Each row of a before or after table is a point. The points were changed in one or more steps. Then noise was added and the rows were shuffled. The steps act on columns, c1 being the first. Write out the steps. A step turns or swaps two columns, mirrors them in a line or flattens them onto one, adds a multiple of one to another, or multiplies or shifts one. Angles are multiples of 10 degrees, from the lower column toward the higher: turns from -170 to 170, lines from 10 to 170 but not 90. Use the fewest steps. Two steps may share a column if one is a turn and the other turns, adds or multiplies; they go together, in the order done. Otherwise the lowest column goes first.
In the rows, zero is written as 128.

Before (13 x 2):
[[130 112]
 [145  98]
 [141 138]
 [116 213]
 [ 91 112]
 [ 69 115]
 [124 142]
 [109  99]
 [130 125]
 [116  85]
 [150 104]
 [110  90]
 [155  78]]
After (13 x 2):
[[176 135]
 [153 142]
 [179 101]
 [133  99]
 [188  77]
 [162 111]
 [148  85]
 [146 214]
 [177 103]
 [ 99 114]
 [125 114]
 [159 127]
 [139  91]]
Steps: shift c1 by 30

Before (13 x 6):
[[203 156 158  79 116 119]
 [155 141 129  74 139 103]
 [112  97 131 161 144 137]
 [190 130 134 116 120  88]
 [158 163 122  94 131 117]
 [114 100 110 187 149 151]
 [109  50 122 153 127 149]
 [187 138 131  92 146 102]
 [100  91 150 155 113 162]
 [132 138  93 128  99  97]
 [ 92  86 128 155 132 110]
 [147 131 100 133  99 105]
 [114  76  88 148 126 158]]
After, 13 rows:
[[119 116 192  79 157 202]
 [158 127  75 148  76 113]
 [102 146 155  92 140 187]
 [162 112 131 154  91 100]
 [105 100  96 134 131 147]
 [110 133 109 156  86  91]
 [103 140 167  75 141 154]
 [150 148  70 187 100 114]
 [138 144 107 161  97 112]
 [147 127 104 155  50 109]
 [116 131 145  95 164 158]
 [ 88 120 143 115 129 190]
 [ 96  99  93 130 137 130]]
Steps: swap c1 and c6; swap c2 and c5; add -0.7 times c4 to c3

Before:
[[117 124 116 121 132 131 122 135 135 131 145 109]
 [127 113 126 115 143 144 122 142 126 133 156 249]
 [131 105 125 145 154 138 143 142 123 133 108 159]
 [124 153 128 127 160 133 119 130 134 129 151 166]
 [136 119 150 146 138 134 133 129 128 131 150 110]
 [134 158 166  41 141 136 134 141 139 146 141 111]
 [136 106 139  99 150 137 140  97 125 135 113 131]
 [ 90 115 152 145 147 156 121 136 174 131 153 117]]
After, 8 rows:
[[136 157 165 207 116 173 135 134 138 146 139 109]
 [124 154 128 136 138 121 120 119 136 159 151 169]
 [133 106 127 127 132 105 143 133 122 154 109 158]
 [139 108 137 162 129 134 139  85 123 151 113 131]
 [128 113 126 155 127 112 123 131 129 143 157 247]
 [ 89 114 151 152 131  76 122 128 175 147 154 117]
 [135 120 152 121 127 108 134 119 128 138 151 110]
 [116 124 115 137 127 128 123 123 136 131 145 111]]
Steps: multiply c6 by 2; turn c4 and c6 by -140 degrees; turn c5 and c10 by 70 degrees; shift c8 by -10

Before, 9 rows:
[[126 142 160  72 143 145 155 139 166 116 127 153 100 148 138 146 138 107
  113 155 127 105 110 146]
 [147  97 152  88  95  80 107 113 124 134  94 171 124 122  96 109  88 110
  130 122 160 120 105 117]
 [147 131 158 104 147 126 109 108 164 122  70 176  93 138 120 130 110 113
  109 105 170 128  90 124]
 [147 140 154  69 103 133 118 133 163  72 105 144  98 139 112 124 109 110
   77  99 153 110  77 124]
 [192  41 109 131 121  92  90 115 115 119  76 178 116 137 158  92  60 143
  162 139 105 140 113 116]
 [151  87  94 196 110  78 161 107 149 119 122 120 137  88 204 140 120 161
  147 160  84 149 169 132]
 [127 132 100 128 177 113 174 139 188 147 181 110 168 125 203 171 141 180
  101 132  69 175 158 158]
 [ 95 124 158 104 132 106 118 145 194  92 151 112 112 154 149 166 139 123
   86 137 174 100  90 139]
 [112 139 139  77 143 140 145 126 162  65 109 123 141 152 169 150 159 103
  138 125 154 146  98 186]]
After:
[[ 96 124 158 102 128  88 122 143 191 145 155 132 114 131 146 166 134 121
   83 149 177  99  89 137]
 [126 133  97 131 177 133 174 142 187 104 177 116 170 113 204 171 142 184
  106 138  66 175 162 159]
 [147  98 150  85  96  96 106 114 127  94  92 152 119 148  96 110  89 112
  131 115 158 120 105 114]
 [127 147 157  74 146 133 158 141 166 147 124 153  96 147 134 146 139 102
  113 198 123 108 112 149]
 [148 136 154  69 101  96 116 132 163 175 108 144  97 145 109 123 108 110
   73  54 153 109  76 121]
 [114 142 138  79 143  97 141 128 157 183 113 134 141 135 169 148 161 105
  138 120 151 146  93 185]
 [144 133 160 102 146 126 111 106 165 130  68 161  93 154 120 129 108 112
  114  71 174 130  87 123]
 [189  38 108 130 123  92  87 117 120 111  77 161 117 157 158  95  65 142
  159 156 101 136 113 118]
 [150  86  93 198 108  81 161 110 147 104 122 104 134 108 208 139 120 163
  148 207  86 146 167 136]]
Steps: mirror c6 and c10 in the line at 20 degrees; flatten c12 and c14 onto the line at 40 degrees; multiply c20 by 2.5
